Every row gives one point. Each copy is the shape, with its points in the same order, stretched, turned, moved and blurred by noise. Some copies are also mirrored. Which?

Shape, 7 rows:
[[-1.90  0.22  0.12]
 [ 0.79 -2.75 -2.56]
 [ 1.03  0.95  0.01]
 [-3.34 -1.32 -3.81]
 [ 0.21  2.43  0.59]
 [-1.52  0.08  1.59]
 [ 1.23 -0.22  0.05]]
Copy 1:
[[-1.97 -0.30 -0.40]
 [ 1.76 -2.87 -1.06]
 [ 0.61  1.24 -0.56]
 [-2.20 -3.95 -3.28]
 [-1.00  2.43 -1.11]
 [-1.75  0.78  1.08]
 [ 1.08  0.73 -0.20]]
Copy 1 is: only turned
Copy 2, 7 rows:
[[-1.75 -0.24  1.15]
 [ 0.67 -2.55 -2.82]
 [ 1.11  0.74  0.46]
 [-1.95 -5.01  0.67]
 [ 0.91  1.15  2.21]
 [-2.09  1.19  0.98]
 [ 1.00  0.56 -0.91]]
Copy 2 is: mirrored

Shape (8 x 4):
[[-0.14  1.02  0.33  1.46]
 [-1.31 -0.68 -0.09  1.86]
 [-1.19  0.51 -0.74 -2.35]
 [ 0.91  0.74  0.47  2.22]
 [ 0.28  1.30  0.27  2.18]
 [ 0.44 -2.00 -2.97 -0.87]
 [ 0.79 -3.42 -0.79  0.73]
 [-5.68 -0.27 -0.64  0.39]]
Copy 1, 8 rows:
[[ 0.64  0.78 -1.99 -1.12]
 [-0.66 -0.08 -2.75 -0.20]
 [-1.68  1.25  0.92 -0.97]
 [ 1.64  0.67 -2.41 -0.08]
 [ 1.12  1.03 -2.68 -0.68]
 [-2.01  1.51 -0.16  2.97]
 [-0.73 -1.05 -1.20  2.84]
 [-4.13  0.12 -2.78 -2.64]]
Copy 1 is: mirrored
Copy 2 (8 x 4):
[[ 0.35  0.90  0.31  1.25]
 [ 0.41  0.35  2.41  1.52]
 [ 0.03  0.36  1.36 -2.48]
 [ 0.66  0.22  0.00  2.07]
 [ 0.61  1.05  0.15  1.84]
 [ 3.02 -1.45  2.39 -1.64]
 [ 1.64 -2.72  2.67  0.36]
 [-0.88  3.11  5.34 -0.53]]
Copy 2 is: mirrored

Shape:
[[-1.63 -1.54 -1.16  1.14 -0.25  0.86 -0.99 -0.85]
 [-1.11 -0.81 -0.47  1.37  0.83 -1.75 -0.76  0.91]
 [-0.37 -1.58 -2.70  1.10 -0.52 -2.23 -0.41  2.52]
 [ 0.16  1.81 -1.84  0.81  1.91 -0.58 -0.04  1.78]
 [ 0.99  0.67 -1.68  2.15  1.23 -3.00 -1.94 -0.37]
 [-0.55 -0.73  2.62 -4.15 -2.20  1.87  2.99 -3.17]
 [ 3.47 -0.33  1.44 -0.27  0.18 -2.33 -0.52  0.43]
 [ 2.73 -0.23 -1.61  1.75  0.63  0.40  0.44  0.82]
 [-0.47  0.65  2.55 -3.58 -2.24  2.44  0.07 -0.59]
 [ 1.13  1.64  2.17 -0.02 -3.53  0.56  0.37 -0.84]
 [-0.94  0.27  4.52 -1.04 -2.06  1.65  2.50 -1.14]
 [-2.70 -2.00  0.46  1.45  0.80  2.50 -1.75  1.35]
 [-0.23  0.71  1.45 -0.03 -0.60  1.48  2.06  0.14]]
Copy 1 (13 x 8):
[[-1.00 -1.46 -1.86 -0.74 -1.05 -0.80  0.50 -0.98]
 [-0.21 -0.12 -0.62  1.12 -0.37 -1.50 -2.04  0.10]
 [ 1.33  0.65 -2.66  0.43 -1.38 -0.14 -3.14  0.44]
 [ 1.73  1.52 -0.61 -0.04  1.16 -1.80 -0.16  1.50]
 [ 3.06 -0.68 -0.67 -0.04  0.77 -2.93 -2.68 -1.00]
 [-1.76 -0.04  1.21  0.72  1.58  4.86  3.55 -3.40]
 [ 3.45 -1.51  1.99  0.48  0.96  1.26 -2.82 -1.14]
 [ 3.47 -1.57 -1.13 -0.51  0.80 -0.08  0.05  1.15]
 [-1.33  0.89  3.17 -1.17 -0.51  3.30  2.48 -1.54]
 [ 2.57 -0.91  2.22  0.37 -2.46  1.59  2.81 -1.94]
 [-1.71 -1.12  3.11  2.38 -0.77  2.42  3.38 -1.30]
 [-3.03 -2.02 -0.77 -0.63 -1.75 -1.10  0.08  1.58]
 [ 0.23 -0.18  0.80  1.34 -0.39  1.33  2.61  0.18]]
Copy 1 is: mirrored
Copy 2 (13 x 8):
[[-1.19 -0.93 -0.69  0.54 -0.77  0.81 -1.49 -2.57]
 [-0.92 -1.06 -0.40  0.75  0.39 -1.64 -1.76 -0.24]
 [-1.23 -0.58 -2.90 -0.57 -0.52 -2.66 -1.35 -0.86]
 [ 0.62  0.76 -1.76 -0.45  2.09 -0.63 -0.44  0.92]
 [ 1.25  1.32 -1.19  1.04  0.61 -1.98 -3.21  0.80]
 [-1.80 -0.01  3.70 -3.05 -3.46  3.58  1.83 -0.18]
 [ 3.07  0.17  1.23 -1.99 -0.86 -2.07 -0.83  1.26]
 [ 3.08 -0.13 -2.49 -0.83 -0.38  0.27 -0.09  0.15]
 [-0.64  0.62  3.61 -3.71 -0.99  1.27  2.51 -2.48]
 [ 1.22  2.17  2.37 -0.87 -1.53 -0.75  2.46 -1.59]
 [-0.69 -0.94  4.45 -0.53 -1.95  0.94  3.09 -0.41]
 [-1.56 -3.00  0.70  0.27  1.30  0.63 -0.42 -3.74]
 [ 0.09 -0.30  1.24 -0.51 -0.58  1.13  2.30 -0.29]]
Copy 2 is: mirrored
Copy 3, 13 rows:
[[-0.89 -2.18 -1.24  2.15 -1.29  1.07 -0.18 -0.15]
 [-1.01 -1.62  0.01  1.82  0.46 -0.77 -0.20  1.86]
 [ 0.98 -2.95 -0.41  2.46  1.82  0.82 -1.39  2.70]
 [ 0.56  0.15 -1.94 -0.21  1.02 -0.71 -0.37  2.98]
 [ 0.76 -0.63 -2.12  2.60  1.26 -2.68 -1.68  0.98]
 [-1.07  1.42  2.45 -1.87  0.11  3.79  1.27 -5.68]
 [ 2.84 -0.47  0.95 -0.93  1.10 -2.22 -0.58 -0.95]
 [ 2.82 -1.66 -2.08 -0.13  0.41 -0.62  0.66  1.07]
 [-0.29  1.72  2.28 -2.39 -2.19  2.52 -0.57 -2.37]
 [ 2.70  2.47  1.98  0.72 -1.97  0.26  0.25 -2.13]
 [-0.73  2.09  3.83 -1.04 -1.83  1.56  2.81 -2.59]
 [-2.21 -3.54 -0.38  0.64 -3.10  0.65  0.40  2.37]
 [ 0.37  1.34  1.13 -0.61 -0.73  1.05  2.17 -0.05]]
Copy 3 is: mirrored
Copy 4 (13 x 8):
[[-0.57 -2.00  0.62  1.03 -0.80  1.14 -0.71  0.43]
 [-0.83 -0.93  0.36  0.45  0.34 -1.67  0.47  1.32]
 [-0.10 -1.48 -2.46  0.22 -0.74 -2.73  1.47  0.95]
 [ 0.72  0.76 -1.09  1.01  1.46 -0.51  1.52  0.95]
 [ 0.28 -0.47 -0.06  1.74  1.69 -2.81  0.42 -1.18]
 [ 3.26  1.23  3.20 -2.66 -4.70  1.75 -2.29  2.56]
 [ 2.03  0.28  1.48 -3.03  0.62 -3.39  1.06 -0.60]
 [ 2.12 -1.16 -0.14 -0.09  0.96 -0.18  2.62 -0.25]
 [ 0.44  2.20  2.08 -3.39 -3.02  2.25 -1.63  1.02]
 [ 0.94  2.21  2.43 -1.57 -3.43  0.47  0.83 -1.54]
 [ 0.06  2.02  5.18 -2.52 -3.91  1.14 -0.07  1.93]
 [-3.01 -1.90  1.19 -0.32 -0.01  2.33  0.18  1.71]
 [ 0.96  1.09  2.10 -0.52 -1.82  1.18  1.39  1.71]]
Copy 4 is: mirrored

Shape:
[[-0.50  2.56  1.59  2.55  2.50 -1.91  0.66 -2.02 -0.23]
 [-0.36 -0.75 -0.43 -4.49 -0.03 -0.47  0.67  1.02  0.74]
 [-0.32  0.46  1.38 -0.04  4.01 -3.39 -0.70 -2.70  0.26]
 [ 3.73  0.85 -0.39  0.09 -0.94 -0.12  1.79 -3.03 -0.59]
 [ 2.84  1.24  0.28 -4.03 -0.50 -0.26  0.66  2.63 -0.86]
 [ 1.54 -0.65  0.68  0.04  0.62  0.71 -0.94 -0.52 -1.26]
 [ 1.79 -1.07  0.74 -2.97  0.39  1.30 -0.42  3.08  2.09]
 [ 1.14  1.77 -1.21  1.96 -1.96 -1.63 -0.39 -2.49 -0.75]
 [-0.98  1.82 -1.01 -0.03  4.33 -0.54  0.56 -0.77  0.20]
 [-0.11 -1.53  0.45  1.62  4.82 -2.60 -1.18 -0.31 -1.41]
 [ 1.28  0.08  0.19  0.49  1.00  1.60 -0.56 -1.76 -1.58]
 [ 1.36  0.64  1.51 -3.53 -0.87  1.60 -1.20  0.30  0.06]
 [-0.53 -0.42  1.67  0.58 -0.12 -1.86  2.41 -1.68 -1.25]
 [ 2.31  0.05  0.03 -3.43 -0.15  0.79  0.51  1.86  2.36]]
Copy 1 (14 x 9):
[[-1.69 -0.06  2.83 -0.41  1.27 -3.41 -1.25 -1.12 -0.60]
 [ 0.30  1.30  0.05 -3.11  0.40  2.78  0.91 -0.01  0.64]
 [-1.79  0.77  1.40 -2.41  2.41 -2.30 -3.35 -1.40  0.48]
 [ 1.64 -1.49  1.67 -0.54 -0.10 -0.69 -0.40 -5.09 -2.50]
 [ 3.40  2.46  0.43 -3.09 -0.38  1.92  0.99 -0.19 -1.35]
 [ 2.10 -0.89  0.62 -0.97  1.13  0.38 -1.65 -0.44 -0.79]
 [ 3.61  1.61  0.86 -1.70 -0.15  2.96  0.73  1.19  1.96]
 [-1.24 -1.55  0.32  0.44 -2.03 -2.23 -1.58 -3.13 -2.14]
 [-1.26  1.89  0.85 -0.66  4.17 -1.38 -0.36 -0.30 -0.52]
 [ 0.06 -0.37 -1.01 -2.30  3.69 -3.22 -2.83  0.80  1.06]
 [ 0.82 -1.56  1.59 -0.18  1.71  0.51 -1.59 -0.80 -1.40]
 [ 1.92  0.74  1.87 -1.43 -0.61  3.04 -0.88  0.10 -0.80]
 [-1.12 -2.29  2.39 -3.28  0.34 -2.18  0.61 -1.67 -0.73]
 [ 2.82  2.15  1.29 -1.53  0.17  2.32  0.90 -1.23  1.18]]
Copy 1 is: only turned
Copy 2 (14 x 9):
[[ 0.08  1.11  1.95  2.09  1.53 -1.28  0.61 -4.34  1.12]
 [-1.21  0.60  2.53 -2.72 -1.58 -0.54  0.93  2.51  0.51]
 [ 0.12  0.93  5.17  2.62  0.32 -1.77  1.06 -2.74  0.20]
 [ 2.96 -0.51  0.12 -2.01 -2.43 -0.32  0.69 -3.72 -0.08]
 [ 0.34  0.47  0.70 -4.11 -1.94 -2.88 -1.57  1.87  0.45]
 [ 1.50 -0.88  0.60  0.01 -0.48  0.15 -1.74 -0.58 -0.75]
 [ 1.88  0.00  1.20 -2.22 -0.47 -1.27 -0.16  4.26  1.16]
 [ 0.83  0.80 -1.52  0.72 -3.43 -0.15 -0.33 -4.33  0.61]
 [-0.08  3.38  3.01  0.95  1.51 -0.43  1.30 -1.34 -1.00]
 [ 0.44  0.04  3.07  3.78  1.18 -1.92 -0.07 -1.18 -2.53]
 [ 1.46 -0.35  0.60 -0.25  0.14  1.32 -1.62 -1.82 -1.12]
 [ 0.60 -0.30  1.60 -2.85 -1.17  0.37 -2.56  1.45  1.80]
 [-1.26 -1.77  1.35 -0.21  0.18 -0.87  1.43 -3.08  0.49]
 [ 2.09  0.74  1.25 -3.22 -1.51 -1.28  0.73  3.01  1.57]]
Copy 2 is: mirrored
Copy 3:
[[ 2.65  3.40  1.80  1.51 -0.94 -3.13  0.13 -1.37  1.42]
 [-1.17  0.07  1.14 -0.61  3.34 -0.53 -0.04  1.50  0.96]
 [ 3.89  0.88  3.25  1.38  0.63 -3.21 -1.13 -0.94  1.96]
 [-0.89  0.24  1.92  4.25  0.30 -0.13  1.86  0.51 -1.28]
 [-0.44  1.93  0.36  1.03  3.67  0.59  0.07  4.02  1.09]
 [ 0.92  1.15  0.66  1.36 -0.10  0.46 -1.08  0.34 -1.43]
 [-0.03  0.71  0.06 -0.90  1.32  2.79 -0.89  1.54  2.56]
 [-1.34  0.61  0.14  3.07 -1.72 -2.71  0.28  1.19 -0.52]
 [ 2.81  2.00 -0.24  1.16  1.84 -2.40 -0.25 -2.73  2.10]
 [ 5.90  0.18  0.35 -0.10 -0.33 -2.35 -0.42 -0.66  0.46]
 [ 1.29  1.48  0.27  2.25 -0.17 -0.11 -1.37 -1.08 -2.32]
 [-1.18  2.09  1.95  1.11  1.55  0.85 -3.02  1.56 -0.05]
 [ 0.12  1.72  2.54  0.09 -0.14 -2.33  2.09  0.47 -0.74]
 [-1.12  0.36  0.71  0.78  2.11  1.49 -0.11  1.84  2.97]]
Copy 3 is: mirrored
Copy 4:
[[-1.77  0.65 -0.71  3.64  1.01 -1.82 -1.35 -0.26  0.50]
 [ 0.26 -0.34 -0.04 -4.70  2.23 -1.37  0.58 -0.01 -1.67]
 [-3.22 -1.70 -1.37  1.35  3.36 -2.22 -2.38 -0.52 -0.24]
 [ 2.56 -0.44 -2.53  0.97  0.23  0.91  0.15 -3.61  0.04]
 [ 4.02  0.63  1.45 -2.39  3.27 -1.17  0.46 -0.83 -2.15]
 [ 0.36 -1.04 -0.51  0.56  1.09  1.25 -1.45  0.23 -1.10]
 [ 1.76  0.05  1.88 -3.82  3.10  0.77  0.12  0.94  0.77]
 [ 1.33 -1.36 -0.90  1.52 -2.75 -1.20 -1.25 -2.12 -0.43]
 [-1.42  1.59 -2.70  1.01  2.31 -2.45 -1.56  2.06  0.37]
 [-2.26 -3.34 -1.26  2.60  3.21 -1.34 -1.87  2.77 -0.75]
 [-0.01  0.16 -2.03  1.49  0.64  1.57 -1.78  0.01 -0.96]
 [ 1.00  1.40  1.05 -2.84  2.04  0.99 -1.72 -1.36 -1.69]
 [-1.41 -1.54 -0.55  1.08  0.70 -0.36  1.97 -1.15 -1.58]
 [ 2.52  0.64  0.91 -3.92  2.60  0.10  0.41 -0.53  0.88]]
Copy 4 is: only turned
